Each row is a point. Two turns around zero, p and q, are shown by what they do to some points. Write where each new point lands after one turn and then the other. Backwards means that the second turn is done in reverse. Each puzzle has new turns, and all numbers are rounded.

Turn p:
[ 5.3 -1.0] -> [ 5.0 -2.0]
[-1.0  1.5] -> [-0.7  1.7]
[-4.3 -0.5] -> [-4.3  0.4]
Turn q:
[ 0.6 -1.6] -> [ 0.7 -1.5]
[-3.6  2.0] -> [-3.8  1.7]
[ 5.4 -3.2] -> [ 5.6 -2.7]
[-2.7  4.0] -> [-3.0  3.8]
[ 0.3 -1.2] -> [ 0.4 -1.2]
Where do these land?
p, then q: [-1.6  2.2] -> [-1.3  2.4]
q, then p backwards: [ 3.6 -0.8] -> [3.7 0.2]
q, then p: [-5.0  0.5] -> [-4.9  1.1]
q, then p: [ 5.5 -1.1] -> [ 5.3 -1.7]
p, then q: [-2.5 -0.7] -> [-2.6 -0.4]

Turn p:
[3.0 2.2 0.8] -> [3.8 0.2 0.4]
[-3.0 -4.2 -1.8] -> [-4.9 -1.7 -1.6]
[-2.8 -4.1  1.3] -> [-4.4 -2.3  1.4]
[-2.5  4.3  0.7] -> [0.2 4.7 1.6]
[ 5.2  1.8 -1.0] -> [ 5.2 -0.9 -1.8]
Turn q:
[ 0.3  1.2 -5.7] -> [-2.3 -0.1 -5.3]
[-3.1  0.5  3.6] -> [-1.2  1.4  4.4]
[1.3 3.0 0.5] -> [ 1.2  3.0 -0.8]
[ 4.3 -3.2  3.8] -> [ 5.7 -2.5  2.1]
[-2.9 -1.5 -2.3] -> [-3.5 -1.9 -0.4]
Where do these land?
p, then q: [-2.3 -3.3  3.6] -> [-1.2 -1.4  5.1]
q, then p: [ 6.3  2.9 -3.1] -> [ 3.8  0.8 -6.5]
p, then q backwards: [-1.1  1.7  0.6] -> [-0.5  1.6  1.3]
p, then q: [-2.9 -1.3 -1.2] -> [-3.3  0.5  0.7]

Turn p:
[-3.4 -1.7  5.2  5.0  3.3 -3.8] -> [-4.4  0.5  1.8  7.7  1.8 -2.5]
[-1.3  0.3 -3.9 -3.1  3.8  0.7] -> [-0.2  0.4 -3.7 -2.6  4.2  1.7]
[-3.4  0.1 -0.1  3.0  2.3  2.0] -> [-3.6 -0.3 -1.0  2.4  0.6  3.1]
[ 3.0  2.1 -1.9  0.9 -4.9 -2.0] -> [ 3.5  3.1  0.1 -1.0 -4.7 -1.1]
[ 5.0  2.4 -0.4 -1.6 -1.6  1.5] -> [ 4.7  0.6  2.5 -2.7 -0.9  1.4]
[ 5.2 -1.8 -3.1 -1.8 -3.5  1.4] -> [ 5.9 -2.1 -1.3 -2.9 -2.9 -0.1]
[-5.0 -1.5  4.2 -2.4  0.7  0.1] -> [-5.8 -2.1  1.6 -0.8  1.9 -2.6]
Turn q:
[ 2.4 -0.3  6.6 -0.2 -2.4 -0.4] -> [ 2.1  2.8  5.4 -0.5 -3.7 -0.1]
[-2.7  0.2 -3.1 -1.6 -1.1  3.1] -> [-3.4 -0.9 -3.2 -1.3 -0.3  2.4]
[ 0.2  2.1 -3.4  2.1  2.1  3.3] -> [ 0.1 -0.1 -3.1  2.1  2.9  3.6]
[-2.4  2.8 -2.5 -1.7  4.0 -2.0] -> [-2.9  0.6 -1.5  0.2  5.2 -2.2]
[ 4.8  2.1 -2.3 -0.3 -0.6 -1.6] -> [ 4.4  2.3 -2.4 -1.6  1.5 -0.7]
[-4.2 -5.7  5.8  3.9 -5.1 -3.4] -> [-1.2 -3.1  4.2  3.5 -8.8 -4.3]
[ 1.9 -1.4 -1.1 -2.1  3.1  1.0] -> [ 0.9 -1.8  0.8 -2.3  3.2  1.2]
Where do these land?
q, then p: [-4.1 -4.3 -3.6 -2.2 -0.5  3.0] -> [-3.2 -4.8 -4.8 -2.2 -0.6 -1.2]
q, then p: [ 2.0 -0.6  7.7  0.9 -6.7 -0.8] -> [ 0.9  2.2  6.9 -2.3 -6.6 -2.7]
q, then p: [ 2.0  2.9 -0.9 -2.9  0.3  0.4] -> [ 0.5  1.8  0.5 -2.7  2.9  1.6]
q, then p: [-1.2  2.8 -3.3  4.4 -3.6  1.1] -> [ 1.3  2.3 -3.7  0.5 -4.3  3.7]
q, then p: [-1.9  0.2 -2.1 -0.9  4.2  3.3] -> [-2.7 -2.8 -1.9  0.8  3.1  2.8]
p, then q backwards: [ 0.7  1.6  2.1  0.3  2.6 -4.8] -> [ 0.3  3.9  1.9  1.0  2.6 -3.2]
q, then p backwards: [ 2.6 -2.6  0.1  0.5  3.7 -2.2] -> [ 3.7 -2.1  2.3 -2.3  1.9  0.0]

Turn p:
[ 4.6 -1.9 -0.2  1.6  0.3 -0.5 -0.4  0.2] -> [ 3.7 -3.2  0.5 -0.7  1.6 -0.2 -0.6  0.4]
[-2.0 -3.1 -2.7  0.3 -5.2 -4.3  3.3 -3.2] -> [-2.2 -2.1 -3.6  2.4  0.8 -7.2  2.3  1.3]
[-5.4  0.8  0.8  3.2 -1.0  5.0 -2.3  2.7] -> [-2.2  1.9  0.5  5.9 -3.2  4.5 -2.1  0.8]
[ 3.3  0.3 -3.1 -2.7  3.4  1.5  1.1  2.0] -> [ 2.2  0.5 -2.0 -3.1  3.1  3.7  2.0 -0.8]
[-2.6 -5.0  1.1 -2.7 -2.5 -1.7  1.6 -4.2] -> [-5.2 -4.4 -1.1 -0.5 -1.2 -3.9  2.2  0.2]
[ 3.6 -0.4  0.6 -2.2  2.4 -4.9  1.1  2.9] -> [ 2.3  0.5  1.1 -5.2  2.8 -1.1  1.2  3.7]
[-5.4  3.4  0.6  4.2  1.7  3.0 -4.6 -1.9] -> [-3.3  3.1  2.7  4.8 -0.9  2.3 -5.3 -3.2]
[ 6.2  3.6  2.5 -1.9  4.4  0.0  4.2  2.1] -> [ 5.7  2.3  3.5 -5.3  1.0  1.7  4.3 -1.2]
[-2.3  2.3  0.4  0.2 -3.6  1.7 -4.0 -0.6] -> [-1.1  1.3 -1.7  1.7 -4.0  0.0 -4.1 -1.0]
Turn q:
[-2.0  1.1 -5.3  0.3 -0.3  3.5 -1.9  1.1] -> [-2.5 -0.4 -4.6  3.2 -2.8  1.3  0.0  1.7]
[-3.4 -0.8  0.6 -0.3 -1.6  2.0 -3.8  2.7] -> [-2.6  0.0  0.4  0.7 -2.1  0.9 -3.9  3.6]
[-1.5  3.4  6.3 -1.7 -2.9 -5.2  5.5 -4.8] -> [-1.7  2.5  5.6 -7.3  0.0 -3.5  2.8 -5.6]
[-2.0  2.1  1.3 -1.8  0.2 -2.9  4.4 -5.4] -> [-2.4 -0.6  1.0 -4.9  0.5 -1.2  3.5 -5.1]
[ 1.1  1.0 -4.1 -0.5 -1.8  0.2  0.3  1.5] -> [ 0.5  1.2 -3.6  1.5 -1.5 -1.9  1.1  1.0]
[-3.2 -2.0 -3.8  2.4  1.4 -1.3 -0.2  0.1] -> [-3.1 -3.6 -1.6  3.0  1.2 -1.7  0.2  0.3]
[ 4.6  0.0  5.7  4.6 -0.4  5.7 -2.7  0.9] -> [ 5.2  1.8  5.7  3.7 -2.8  5.2 -2.0  0.5]
[-0.1  2.7  3.8  0.2 -1.7 -4.0  6.4  1.5] -> [-0.8  4.0  4.6 -2.7  1.8 -3.9  4.5 -0.7]
[ 4.6 -5.0 -0.4 -0.9 -0.2  0.0 -1.8 -2.3] -> [ 6.0 -3.8 -1.1 -0.8  0.1 -0.1 -1.8 -0.3]
[ 0.0  1.0 -4.6 -0.4  3.2 -1.6 -4.5  2.2] -> [-1.2  0.6 -5.3  3.2  3.0  0.2 -3.2  0.3]
[ 1.9 -3.6  0.5 -1.9  4.3  3.7 -1.6  2.5] -> [ 2.8 -1.8 -1.1  0.4  2.6  4.9 -0.9  4.2]
Where do these land?
p, then q: [-0.9  0.0  2.8 -1.9  7.8 -6.5 -3.5 -3.3] -> [-4.2  1.0  1.3 -6.9  4.9  4.4 -5.2  0.3]
p, then q backwards: [-2.3 -1.9  0.2 -0.3  1.7  4.0  1.4  2.2] -> [-1.5  1.1 -0.2  1.2  2.9  4.5  1.3  0.0]
p, then q: [-2.1  1.3  1.5  0.6  1.4 -2.9 -3.8  0.5] -> [-2.2  2.5  0.6 -0.4  0.6  1.2 -4.5  0.5]
p, then q: [ 8.0  1.9  1.9  1.5 -4.0  7.0  1.8 -4.1] -> [ 9.2 -4.3  0.4 -1.8 -4.6 -2.6  1.6 -4.6]
q, then p: [-2.3  3.6 -0.5 -0.3  0.3 -4.7 -3.1  1.8] -> [-3.2  4.3  0.9 -0.1  2.0 -0.8 -4.3 -1.0]
q, then p: [-2.0  0.2 -0.6  3.4  1.1 -2.2  1.5 -1.6] -> [-2.8 -1.0  2.9  1.6  1.2 -2.1  0.8 -0.3]
q, then p: [-1.5 -2.5 -4.5  0.0 -1.2  5.2 -0.6  1.7] -> [ 1.8 -1.2 -3.9  4.7  0.0  1.4  0.8  4.0]
p, then q: [-1.3 -3.5  1.1  0.7 -4.2  1.2 -0.2  2.2] -> [ 0.4 -1.1  0.9  3.0 -1.7 -3.3  0.0  3.8]
p, then q: [ 2.7  2.2  1.4 -1.2 -0.5  1.1  3.3  5.5] -> [ 3.7  4.6 -0.6 -0.4 -1.6  0.1  4.1  1.9]
p, then q: [-2.4  2.2  1.1 -4.7  2.3 -2.9  1.8 -2.8] -> [-4.7  1.5 -0.8 -5.3  1.0 -0.5  1.1 -1.6]
p, then q backwards: [ 4.2 -3.5 -4.5  2.0 -4.8  0.6  1.3 -1.9] -> [ 3.5 -4.6 -6.5  1.0  0.9 -1.6 -0.3 -1.8]
